Each row of a before or after table is a point. The points were changed in one or more steps. Then noise was added and the rows were shuffled. The steps act on how far a point lies along the listed directions, d1 being the first. Write out the steps. A step turns or swaps two directions, mirrors them in a line or flattens them onto one, adds a multiple of one to another, or multiplies one. Angles are multiples of 10 degrees, from the lower direction toward the higher: turns from -170 to 170, lines from 10 to 170 but not 90. Use the fewest steps. Two steps may share a direction if one is a turn and the other turns, adds or multiplies; they go together, in the order done. Otherwise the lowest direction goes first.

Directions:
(1): [ 0.38 -0.20]
(2): [0.20 0.38]
Before:
[[ 0.06  0.16]
 [-0.25 -0.57]
 [ 0.28 -0.81]
 [-0.16  0.16]
 [ 0.09 -0.32]
 [ 0.14 -0.06]
 [-0.07  0.32]
 [ 0.24  0.01]]
After:
[[-0.31  0.11]
 [ 0.33 -0.07]
 [-0.21 -0.02]
 [ 0.85 -0.16]
 [-0.10  0.14]
 [ 0.07  0.18]
 [ 0.12  0.09]
 [ 0.40 -0.51]]
Steps: turn d1 and d2 by 60 degrees

Directions:
(1): [-0.08 -0.23  0.47]
(2): [0.19 0.43 0.24]
(3): [ 0.49 -0.20 -0.02]
Before:
[[-0.14 -0.66  0.20]
 [ 0.15 -0.33  0.15]
 [ 0.52  0.05 -0.25]
 [ 0.29 -0.07  0.28]
 [-0.21  0.22 -0.51]
 [ 0.08  0.32 -0.43]
 [ 0.17  0.41 -0.13]
 [ 0.67 -0.54 -0.46]
 [-0.02 -0.01  0.14]
 [ 0.26  0.35  0.10]
 [ 0.21 -0.04 -0.24]
 [-0.15 -0.05  0.14]
 [ 0.55  0.17 -0.13]]
After:
[[ 0.46 -0.31  0.07]
 [ 0.00 -0.38  0.45]
 [-0.45 -0.13  0.15]
 [ 0.16 -0.12  0.21]
 [-0.09 -0.45  0.32]
 [ 0.61 -0.14 -0.08]
 [-0.12 -0.01 -0.13]
 [-0.26  0.16  0.24]
 [-0.13 -0.41 -0.06]
 [-0.07  0.16 -0.12]
 [-0.06 -0.02  0.97]
 [-0.25  0.65  0.18]
 [ 0.11 -0.45 -0.06]]
Steps: turn d1 and d3 by -110 degrees; multiply d2 by -1

Directions:
(1): [0.15 0.36 0.40 0.27]
(2): [-0.44 -0.26  0.25  0.22]
(3): [-0.11  0.17 -0.39  0.43]
(4): [-0.38  0.39 -0.02 -0.28]
Before:
[[-0.51 -0.01  0.05 -0.18]
 [-0.08 -0.21  0.33  0.12]
 [ 0.52  0.17  0.12  0.26]
 [-0.24 -0.12 -0.28  0.55]
 [-0.10  0.02 -0.40  0.18]
 [-0.41  0.05 -0.04  0.65]
 [-0.05  0.00 -0.36  0.30]
 [-0.35  0.47 -0.10  0.22]
 [ 0.16  0.21  0.21  0.00]
 [ 0.23 -0.13 -0.47  0.12]]
After, 10 rows:
[[-0.06 -0.16 -0.07 -0.23]
 [ 0.03 -0.33 -0.18  0.00]
 [ 0.24  0.26  0.63  0.15]
 [ 0.37  0.18  0.85  0.15]
 [-0.20  0.32 -0.15 -0.02]
 [-0.01  0.42  0.60 -0.35]
 [ 0.36  0.18  0.86 -0.07]
 [ 0.16 -0.41  0.19 -0.21]
 [ 0.25  0.18  0.41  0.34]
 [ 0.19  0.36  0.52  0.18]]
Steps: multiply d3 by 1.6; turn d1 and d3 by -120 degrees; flatten d2 and d4 onto the line at 100 degrees

Directions:
(1): [ 0.36  0.42  0.42  0.25 -0.04 -0.15]
(2): [-0.09  0.14 -0.39  0.28  0.26 -0.48]
(3): [-0.36 -0.34  0.39  0.40  0.09 -0.06]
Before (14 x 6):
[[ 0.48  0.76 -0.09  0.21 -0.16 -0.25]
 [ 0.23  0.36  0.08 -0.02  0.14 -0.21]
 [-0.16 -0.09 -0.35  0.09  0.29 -0.26]
 [-0.28 -0.24 -0.09 -0.07 -0.05  0.13]
 [ 0.62  0.48 -0.30  0.12  0.04 -0.29]
 [-0.49 -0.51  0.70  0.43  0.05 -0.04]
 [-0.27 -0.04  0.00  0.19  0.08 -0.35]
 [ 0.29  0.01  0.36 -0.14 -0.09  0.32]
 [-0.40 -0.41 -0.14  0.00  0.33 -0.04]
 [ 0.32  0.40 -0.10  0.05 -0.04 -0.24]
 [ 0.11 -0.04 -0.35 -0.39  0.05  0.17]
 [-0.67 -0.61 -0.06  0.33  0.18 -0.27]
 [ 0.27  0.50  0.74  0.59 -0.20 -0.23]
 [ 0.58  0.75  0.07  0.29 -0.05 -0.18]]
After, 14 rows:
[[ 0.14  0.13  0.28 -0.27 -0.04  0.20]
 [-0.16  0.02  0.21  0.60  0.16 -0.55]
 [-0.12 -0.36 -0.17 -0.30  0.06  0.30]
 [-0.11 -0.23  0.64 -0.23 -0.53  0.70]
 [-0.02  0.15  0.34  0.13 -0.06 -0.20]
 [ 0.28  0.17  0.21 -0.19 -0.24  0.21]
 [ 0.12  0.11 -0.34 -0.08  0.19 -0.16]
 [-0.04  0.06  0.03  0.29  0.38 -0.38]
 [ 0.34  0.28  0.30 -0.25 -0.50  0.50]
 [ 0.22  0.28  0.18  0.23  0.16 -0.24]
 [-0.46 -0.46  0.32  0.25  0.09 -0.06]
 [-0.19  0.02 -0.17  0.20  0.09 -0.22]
 [ 0.36  0.14  0.36 -0.28 -0.39  0.66]
 [ 0.62  0.18  0.22 -0.17 -0.26  0.30]]
Steps: turn d1 and d2 by -90 degrees; multiply d3 by 0.7

Directions:
(1): [-0.16  0.41  0.30  0.37  0.40 -0.36  0.12  0.15]
(2): [-0.37 -0.44 -0.31  0.40  0.10  0.09 -0.03  0.39]
(3): [ 0.32 -0.55  0.38  0.01  0.39 -0.10 -0.16 -0.11]
(4): [ 0.17 -0.17 -0.16  0.17 -0.41 -0.68  0.04 -0.07]
(5): [-0.08  0.15 -0.13 -0.21  0.10 -0.19 -0.77  0.16]
Before, 9 rows:
[[ 0.42 -0.09  0.27 -0.13  0.00 -0.22  0.01 -0.39]
 [ 0.12 -0.07  0.11 -0.40 -0.02  0.28 -0.18 -0.15]
 [ 0.04 -0.13  0.05 -0.10 -0.09 -0.04  0.19 -0.09]
 [ 0.10  0.11  0.13  0.18  0.03 -0.17  0.20 -0.17]
 [ 0.07  0.09  0.20  0.15  0.06 -0.43 -0.06 -0.04]
 [-0.08 -0.28 -0.01 -0.28  0.00  0.86  0.08 -0.03]
 [-0.24  0.08  0.09 -0.07  0.38  0.54  0.18  0.14]
 [-0.01  0.57  0.02 -0.31 -0.04  0.52  0.37 -0.11]
 [ 0.16 -0.12 -0.42 -0.23 -0.68  0.22  0.04 -0.04]]
After, 9 rows:
[[ 0.14 -0.08 -0.49 -0.22 -0.69 -0.07 -0.32  0.06]
 [ 0.47 -0.05  0.23 -0.17 -0.15 -0.39 -0.02 -0.45]
 [-0.22 -0.14  0.07 -0.52  0.38  1.32 -0.26  0.09]
 [ 0.09 -0.13 -0.02 -0.17 -0.15 -0.13  0.13 -0.12]
 [-0.35  0.13  0.20 -0.22  0.67  1.09  0.16  0.20]
 [ 0.15  0.04  0.19  0.22 -0.06 -0.64  0.13 -0.11]
 [ 0.13  0.04  0.08  0.18 -0.10 -0.13  0.26 -0.22]
 [ 0.02  0.11  0.19 -0.44  0.16  0.39 -0.32 -0.09]
 [-0.15  0.64 -0.01 -0.49  0.12  0.99  0.24 -0.07]]
Steps: turn d1 and d5 by -30 degrees; turn d2 and d3 by 10 degrees; multiply d4 by 2

Directions:
(1): [ 0.27  0.05 -0.34 -0.67  0.43  0.15  0.02 -0.03 -0.02]
(2): [ 0.02 -0.14 -0.66  0.30 -0.01 -0.06  0.10  0.49 -0.21]
Before:
[[ 0.19  0.10 -0.34 -0.16  0.30 -0.09 -0.02  0.17 -0.10]
 [ 0.16  0.09 -0.05 -0.50  0.18  0.14  0.16 -0.11  0.03]
 [ 0.02 -0.13 -0.24  0.01  0.02 -0.08  0.11  0.25 -0.09]
 [ 0.10  0.11 -0.34 -0.12  0.19  0.01  0.01  0.25 -0.06]
 [ 0.04 -0.06 -0.19 -0.08 -0.11  0.02 -0.13  0.22 -0.27]
 [ 0.16  0.25  0.26 -0.72  0.24  0.13 -0.13 -0.22  0.15]
 [ 0.11  0.00 -0.33  0.02  0.12  0.09  0.14  0.11 -0.05]
 [ 0.05 -0.08 -0.57 -0.12  0.07  0.13  0.05  0.27 -0.15]
 [-0.14 -0.02 -0.03  0.09  0.03  0.04  0.05  0.04  0.13]
 [-0.40 -0.03  0.49  0.57 -0.52 -0.17 -0.07 -0.09  0.25]]
After:
[[ 0.02 -0.25 -0.76  0.27 -0.01 -0.13  0.20  0.65 -0.26]
 [ 0.09 -0.10 -0.75  0.32  0.07  0.02  0.22  0.46 -0.20]
 [ 0.05 -0.01 -0.75  0.23  0.09 -0.07  0.08  0.61 -0.23]
 [ 0.00 -0.26 -1.30  0.41 -0.04  0.02  0.17  0.88 -0.41]
 [ 0.12 -0.01 -0.68  0.22  0.17 -0.18  0.05  0.49 -0.24]
 [ 0.02  0.42  1.31 -0.86  0.08  0.16 -0.29 -0.88  0.44]
 [ 0.03 -0.15 -0.60  0.14 -0.15 -0.02 -0.06  0.54 -0.41]
 [-0.22  0.08  0.66 -0.04 -0.27 -0.03 -0.12 -0.39  0.35]
 [ 0.06  0.13  0.34 -0.38  0.04  0.11  0.11 -0.31  0.11]
 [-0.12 -0.03 -0.11  0.08  0.05  0.05  0.05  0.11  0.11]]
Steps: multiply d1 by 0.4; multiply d2 by 3

Directions:
(1): [-0.03  0.11 -0.47 -0.10  0.26  0.45  0.31 -0.04  0.56  0.32 -0.09]
(2): [ 0.67  0.20 -0.03 -0.17 -0.19  0.46  0.23  0.16 -0.29 -0.24  0.21]
Before (13 x 11):
[[-0.60 -0.10 -0.25  0.28  0.56  0.02 -0.12 -0.19  0.59  0.46 -0.39]
 [-1.15 -0.41  0.70  0.51 -0.15 -1.14 -0.62 -0.16 -0.10 -0.27 -0.11]
 [-0.66 -0.26  0.17  0.04  0.28 -0.56 -0.25 -0.10 -0.05 -0.01 -0.18]
 [-0.09 -0.11  0.22  0.16 -0.14 -0.47 -0.27 -0.05 -0.12  0.00 -0.11]
 [-0.26  0.06  0.12  0.17  0.05 -0.12 -0.02  0.02 -0.08  0.13  0.00]
 [ 0.22  0.12  0.12  0.01  0.05  0.31  0.11  0.09  0.13 -0.11 -0.01]
 [-0.21 -0.29  0.27 -0.02  0.06 -0.52 -0.18  0.03 -0.11 -0.36 -0.22]
 [ 0.46  0.30 -0.27 -0.33  0.14  0.81  0.33  0.03  0.34  0.11  0.03]
 [-0.06 -0.03 -0.21  0.16  0.11  0.22  0.22 -0.10  0.21  0.23  0.06]
 [ 0.72  0.17  0.21  0.16 -0.06  0.15  0.03 -0.07 -0.32 -0.22  0.21]
 [-0.55 -0.33  0.44  0.07 -0.10 -0.75 -0.60  0.05 -0.01  0.04 -0.21]
 [-0.18 -0.22  0.28 -0.04 -0.35 -0.52 -0.45 -0.08 -0.15 -0.27  0.09]
 [-0.10  0.01 -0.24  0.22  0.13 -0.17 -0.15  0.06  0.05  0.12 -0.21]]
After (13 x 11):
[[ 0.12  0.07 -0.49 -0.29 -0.05  0.42  0.13 -0.08  0.57  0.09  0.04]
 [ 0.25 -0.02 -0.29 -0.24  0.23  0.34  0.37  0.09  0.34 -0.16 -0.17]
 [ 0.56  0.22 -0.38 -0.37 -0.01  0.81  0.32  0.27  0.39  0.17  0.00]
 [ 0.60  0.46 -0.66 -0.22  0.04  1.35  0.86  0.19  0.57 -0.07  0.25]
 [ 0.78  0.15  0.29  0.07 -0.14  0.39 -0.03  0.19 -0.69 -0.44  0.14]
 [-0.32 -0.08  0.01  0.38  0.35 -0.34 -0.14 -0.32  0.37  0.30 -0.15]
 [-0.16 -0.04  0.31  0.16  0.07 -0.16 -0.14  0.00  0.06 -0.10 -0.08]
 [ 0.07  0.19  0.00  0.06  0.03  0.22  0.18  0.09 -0.06  0.10  0.07]
 [-0.33 -0.17  0.63  0.07 -0.11 -0.62 -0.53 -0.10 -0.33 -0.19 -0.07]
 [ 0.27  0.12 -0.29 -0.03  0.02  0.29  0.19  0.01  0.28  0.18 -0.06]
 [ 0.47  0.17 -0.26 -0.36  0.16  0.61  0.39  0.12 -0.07 -0.15  0.11]
 [ 0.06 -0.10  0.20  0.22 -0.16 -0.08 -0.01 -0.03 -0.35 -0.08  0.16]
 [ 0.29  0.11 -0.22  0.13 -0.02  0.07 -0.04  0.18 -0.20 -0.04 -0.06]]
Steps: turn d1 and d2 by 170 degrees
